Rows are points. To make a cloud, some directions were put in groups of two or more. Within a group, all points are equally far from the middle, so they leave a hole (a ring in 2 directions, a hollow ball in 3). The other directions are filled evenly. Then the cloud was stretched, turned, moved and blurred a little. Count the holes, and give their numbers of directions, smallest first.
In the rows, 128 means zero.

Cloud (20 x 3)
[[157  93 145]
 [148  97 106]
 [127  94 158]
 [172 179 100]
 [ 80  98 146]
 [148 175 123]
 [ 95 122 147]
 [161 164  76]
 [172  89  92]
 [122 170 156]
 [ 80 184  79]
 [155 174  55]
 [119 143  74]
 [ 97 117  76]
 [148  71  65]
 [ 70 143 118]
 [158 129  74]
 [ 73 115  57]
 [188 112  98]
 [108 152 159]]
Holes: 0

Cloud (28 x 4)
[[178 203  97  86]
 [185 159 112 183]
 [191 114  64 146]
 [169  72 129 118]
 [149  97 142  64]
 [202  78  67 175]
 [141  90  57  89]
 [198 147 149 130]
 [127  68  90 182]
 [186  85 118 139]
 [157 166 157  73]
 [192  94 110 140]
 [ 88 118 121  73]
 [153 153 181 142]
 [135 106  56 116]
 [123  69 106 161]
 [118  98 124 188]
 [ 90 137 103 127]
 [110 179 134 137]
 [130 170 148 165]
 [ 92 184 109  82]
 [185 170 111  85]
 [ 86 116 146 104]
 [129 178 121 123]
 [161 151 165  74]
 [104 146 176 142]
 [123 126  85 140]
 [151 137 178 102]]
Holes: 0

Cloud (50 x 6)
[[ 79 115 186 124 181  82]
 [176 101 151  77 190  95]
 [119 158 131 170 151 173]
 [ 74  86 143 138  80 119]
 [163 126  88 114 189 150]
 [134 172 153  83 174  89]
 [130  72 118 139 158 186]
 [180 125  96  74 154  97]
 [ 85 116 131  55 155  76]
 [100  93 183 102 155  61]
 [ 67 135 106 146 169 125]
 [ 92 105 163  63 151  65]
 [142  85 197  90 164 169]
 [138  81 144  70 184 175]
 [164  75 153 151 116  90]
 [ 63 107 119  94  95 162]
 [ 81 108 201  77  96 115]
 [137 141 109 125  98 178]
 [ 82 161 178  87 175 142]
 [127  68 127  51 142  82]
 [120 164 179  72 109 159]
 [134 151 169 163 107 166]
 [ 98  78 152 152 152  71]
 [182  96 183 106 122  90]
 [115 148 139 155  79 146]
 [157  99 198 141 155 170]
 [124  74 207  93 135 156]
 [ 75 153 126 160 151 162]
 [172 100 199 105 112 141]
 [ 79 140 184 113 180  88]
 [127 157 125 172 164 165]
 [ 84 117 196  75  94 100]
 [124  81 161  70 193 160]
 [157  97 180  82 175 172]
 [100  87 193  91 114  71]
 [100  71 107  65 114  91]
 [144  90 191 130 198 142]
 [184 115 179  83 110 107]
 [161  78 112 153 150  90]
 [127 149 110 132 119 188]
 [125  76 184 112 150  65]
 [142 160 199 129 132 166]
 [156 121  97 147 182 161]
 [160 130 127  76 137 190]
 [175 107  90 119 109 110]
 [ 81  88 109  75  90 108]
 [112  74 153 168 187 142]
 [ 88 139  87 111 135  85]
 [100 159  87 127 167 119]
 [159  86 155 157 103 159]]
Holes: 3 (2, 2, 2)

Cloud (48 x 6)
[[137  82  54 105 138 175]
 [ 98 184 116  92 166 153]
 [171 149 133  42 131 188]
 [131 101 148  89 208 127]
 [189  84 145 137 130 102]
 [102 148 169  98 154 164]
 [178 131  40 108 145 129]
 [172 142 140  82 194 204]
 [150 112 112  49 123  98]
 [180  76 113  87 137  92]
 [203 149 147 123 168 130]
 [114 103 145  56 133 154]
 [116 206 111 110 149 176]
 [178 140 146 173 183 114]
 [123 185  66  76 183 154]
 [172 194  89  73 134 172]
 [135 186 166  88 138  96]
 [138 162 147 159 213 138]
 [141  71 129 126 149 160]
 [128 197 107 146 187 190]
 [164  88 156  99 199 102]
 [147 130 165 168 183 123]
 [138 110  87 174 128 100]
 [118 189 143 134 170 161]
 [ 95 111  91 148 101 166]
 [119  75 148 119 155 136]
 [107 165 112 166 122  99]
 [177 185 114 123  84 154]
 [102  67 126 116  90 102]
 [139 186 166 104 159 128]
 [169 191 110  80 153 124]
 [142  86 138  91 169 187]
 [169  95 106 160 166 167]
 [ 76 150 148 149  94 134]
 [184 177 156 143 128  90]
 [187  90  89  77 191 131]
 [128 172 193 143 142 100]
 [ 86 120 149  91 159 112]
 [ 87 115  83  85  82 167]
 [ 81 111 115 135 176 139]
 [166 104  64 121  91 176]
 [111 200 101  96 131 161]
 [183 113 115  53 139 161]
 [199 124 110 106  72 177]
 [207 111  89 115 164 182]
 [125  96  82 114  85  95]
 [116 189 127 150 166  95]
 [131 184  65 156 183 123]]
Holes: 1 (4)

Cloud (75 x 8)
[[188 111 160 142 110 137 173 154]
 [167 158  49 103 113 123 141  56]
 [107  80 146  98 172 166 183 105]
 [ 89 136 147  71  97 164 142 175]
 [ 63  94 120 178  64 147 129 132]
 [161  95 114  86 115  72 104  53]
 [134 123  78 139 132 115 202 176]
 [103 131 160  72 170 134  86  64]
 [ 84  85 115 164 177  81 142 112]
 [164 135  47 146 116 182 115 108]
 [ 91 142 204  94 129  87 118 127]
 [ 85  84  82 131 169  75 136 101]
 [ 60 142 102 175  73 107 170  85]
 [168 194 124  73 151 100 158  97]
 [178 101 138  77 164  96  90 117]
 [ 65  83 149  85  88  87 118  92]
 [127 150 107  74 128 159  96  36]
 [143 211 102 170 100 108 150 100]
 [159 110 179 111 151 140  66 107]
 [181 128 163 160  76 136 129 154]
 [ 77 110 155 171 128 159 142 177]
 [104 108 121 180 123 154 182 180]
 [178 166 169 155 112 164 145 140]
 [180 143  80 171 131 163 150 159]
 [110  88 105  79 158 174 172 155]
 [ 78 183  81  94  80 125 170 120]
 [150 107 153 152 127 173  64  84]
 [180 114 166 101 156  72 116  86]
 [ 71 114 141 103  47 141 151 107]
 [ 86 128 122  62 152 151  72  77]
 [ 96 140 175 146  81 163  73 122]
 [ 76 134 180  98  66 102 129 132]
 [145 156 161 170 153 117  82 157]
 [174 133 134 174 179 142 138  61]
 [158 103  91 103  65 142 180  92]
 [165  96 150 112 125 175  71 100]
 [135 177 126 163 191 168 122 120]
 [133  45 130 163 135 144 107  71]
 [122  84 123 180 179 151 181 122]
 [ 97 100 176 150 148  73 180 121]
 [145 100  72 141 134 155 167 185]
 [ 95 174 138  65 128  88 177 133]
 [143 179 121 162 105  59  97 124]
 [167 143  97 179 128 183 107 151]
 [ 73 118 125 168  91  90 183  59]
 [ 69  83  86  74 121 156 136  60]
 [147 115  97 190  59  91 113  94]
 [194 127 148 121 128 111 194 114]
 [ 67 139 112  73  59 145 126  90]
 [180 179 127  85  83 110 150 126]
 [138 122 143 142 104 156  70  45]
 [ 79 117  83  75 131  87 176  60]
 [180 177 177 137 106 109 157 123]
 [100 126 150 161 131 100 220  99]
 [ 78 104 198 124 163 127 122 129]
 [ 97  67 138 173 109 183 144 146]
 [194 141 104  94 104 159 170 129]
 [ 90 115 112  74 100  66 184  85]
 [ 68 114 122  63 147  91 139  57]
 [161 147 155 172 167  73 103 104]
 [ 82 110 177  75 168 134  98  99]
 [115 152 187  96 185 123 127  73]
 [ 69 110 187 105  87 123  97 134]
 [110  97 139  76 122  57 177 127]
 [130 178 165 153 173 116 141  53]
 [193 139 168 164 136 116 164 141]
 [105 162 132  70 155 171 143 168]
 [ 93  91 159 114  55 107 161 145]
 [138 181 181 126 151  90 145  61]
 [ 82 144 152 105  61 179 120 102]
 [138 121 132 173 148 146  63  60]
 [116 192  88  80 155 109 138  54]
 [167 142 125  83  86  60 111  87]
 [149 189 118 128 173  78 117 135]
 [ 72 111  76 126 159  71 155  80]]
Holes: 3 (2, 2, 4)

Cloud (97 x 9)
[[102 156 213 151 174 102 205  93 127]
 [142 133 149 145 101 127 179  81 142]
 [202  92 227 108 132  77 168 106 180]
 [103 133  76  66 155 181  93 134 128]
 [ 69  97 164 100 188 127 189  53 121]
 [143  91 116  99 138 160  89  91  96]
 [166 125 107 186 141  95 163 153 167]
 [ 52 135 163 168 137 132 125 131  99]
 [140  97 180 142 169 121 137 147 151]
 [ 64 173 181  97 107 191 146 151 114]
 [ 92 108 163 114 171  93 165 109 218]
 [123  98 158  81 135  81 164 158 189]
 [130  89 131 146 157  67 125 146 192]
 [ 57 116 192 157  59  59 104  70 122]
 [138 118 203 118 124 113 196 104 174]
 [ 61 157 165 185 144 134 159 134 133]
 [152 135 133 159 197  91 166 146 135]
 [107 125 157 100 163  69 153 140 122]
 [ 91  79 163 152 182  99 187 143 215]
 [ 71  66 154 159  89 173 162 170 140]
 [ 94 107 113 149 165  31 112 131 111]
 [139 163 224 113 135  96 179 106 131]
 [ 58  99 171 120 164  97 122 176 141]
 [122 105 120  89 171  97 159  60 101]
 [123  75 166 128 122 178 143  84  86]
 [104 171 165 162 165 163 143 154  55]
 [ 92 157 168  84  73 132 147 118 113]
 [ 97 173 203  97 206 144 186  90 150]
 [137  83 185 160 135 122 121 114 162]
 [108  58 122 110 193  97 164  66 159]
 [ 86 177 106 104 150  53 102 171 177]
 [ 88  88 131  64 156 136  58 109 138]
 [113 185 186 120 157  89 122 149 180]
 [ 64 158 104 140 141  56 120 166  94]
 [ 61  79 112 118 140 134 194  86 105]
 [127 128 165 142 163  92  87 110 162]
 [ 99 113 128 127 154 123  83  93 101]
 [ 59  98 138 121 168 106 187 150 155]
 [109  99 116 136 170 123 159 172  85]
 [ 55 146 215  80 131 112 109 110 113]
 [ 98 161 111  70 190 123 193 104  80]
 [146 116 187 115 105  54 182  83 153]
 [141 191 195 123 114 120 221 105 110]
 [134 164 130 182 135 182 121 167 125]
 [171 149 188  87 151 148 156 142 182]
 [156 165 170  93 106  99 153 165 131]
 [170 182 178 108 181 106 193 125  92]
 [112 145 118 119 118 103 178 141 210]
 [115 134 179 116 150 135 144 111  56]
 [132 149 144  64 116  62 136 143  78]
 [ 79 126 190  97 129  37 163  86 128]
 [ 90 103 159 126 165 110 121 149 119]
 [ 91 173 188 110 177 116 114 116  79]
 [117  94 130  84 136  47 135 103  91]
 [ 87 187 223 115 118 119 131 167 101]
 [119 122 106  83  89 122 144 148  97]
 [101  99 158  62 116  63 164  65 197]
 [138  96 129 168 133  83 175 153  84]
 [ 92  88 102 150 188 124 196 148 145]
 [126  94 183 156 170 119 146  84 137]
 [ 85 125 143 131 126 102 117 111  94]
 [192  94 123 114  85 119 133 170 166]
 [129 181 125 135 114 121 147 116  96]
 [134 102 128  93 125  87 181 147 185]
 [ 80 135 104 130 200 107 173  77 104]
 [119 177  89 125 120 113 192 120 128]
 [159 142 151  82 165  64 113 146  64]
 [113 127 113  90  79  93 124 144 122]
 [144  96 170 171  92 185 209 168 174]
 [145  99 224 111 128  66 124 126 151]
 [142  93 214 128  95 107 108 200 145]
 [177 171 139 144  83  93 178  64 155]
 [ 84  74 121 134  94 138 102  78  76]
 [ 75  94 117 149 164 106 190  64  80]
 [161 111 125  97  95 115 162  75 170]
 [150 213 229  71 131  84 149 138 121]
 [ 77 127 153 145 126  98  93 134 180]
 [111 124 172 142 151  71 142 129 207]
 [143 135 140 179 202 134 141 163 116]
 [115  86 178 164 130  27 188 142 148]
 [ 70 168 180 141  88  96 130 162 160]
 [114 153  57 121 150 104 166 103 186]
 [ 76 166 146 168 165 105 105  83 146]
 [129  94 137 160  71  69 158 147 191]
 [149 156 150 114 138 133 180 151 102]
 [ 98 166 138  74 118 169 200 133 160]
 [ 89 102 137 120 198 109 184  73 100]
 [ 71 148 100 145 157 172 107  60  93]
 [138 120 160  71 169  97 177 148 153]
 [173 117 224 148 151 114 153  82 144]
 [ 90 186 176 107  96  96 121 173 163]
 [112 203 182  60  97 104 138 142 111]
 [131  98 224 130 129  81  99  86 171]
 [101  79 125 143  78 160 102 173 118]
 [102 190 133  52 120 109 100 103 125]
 [172  96 164  95  63 109 151 147 138]
 [134  97 145  90  97 121 147 125  78]]
Holes: 0
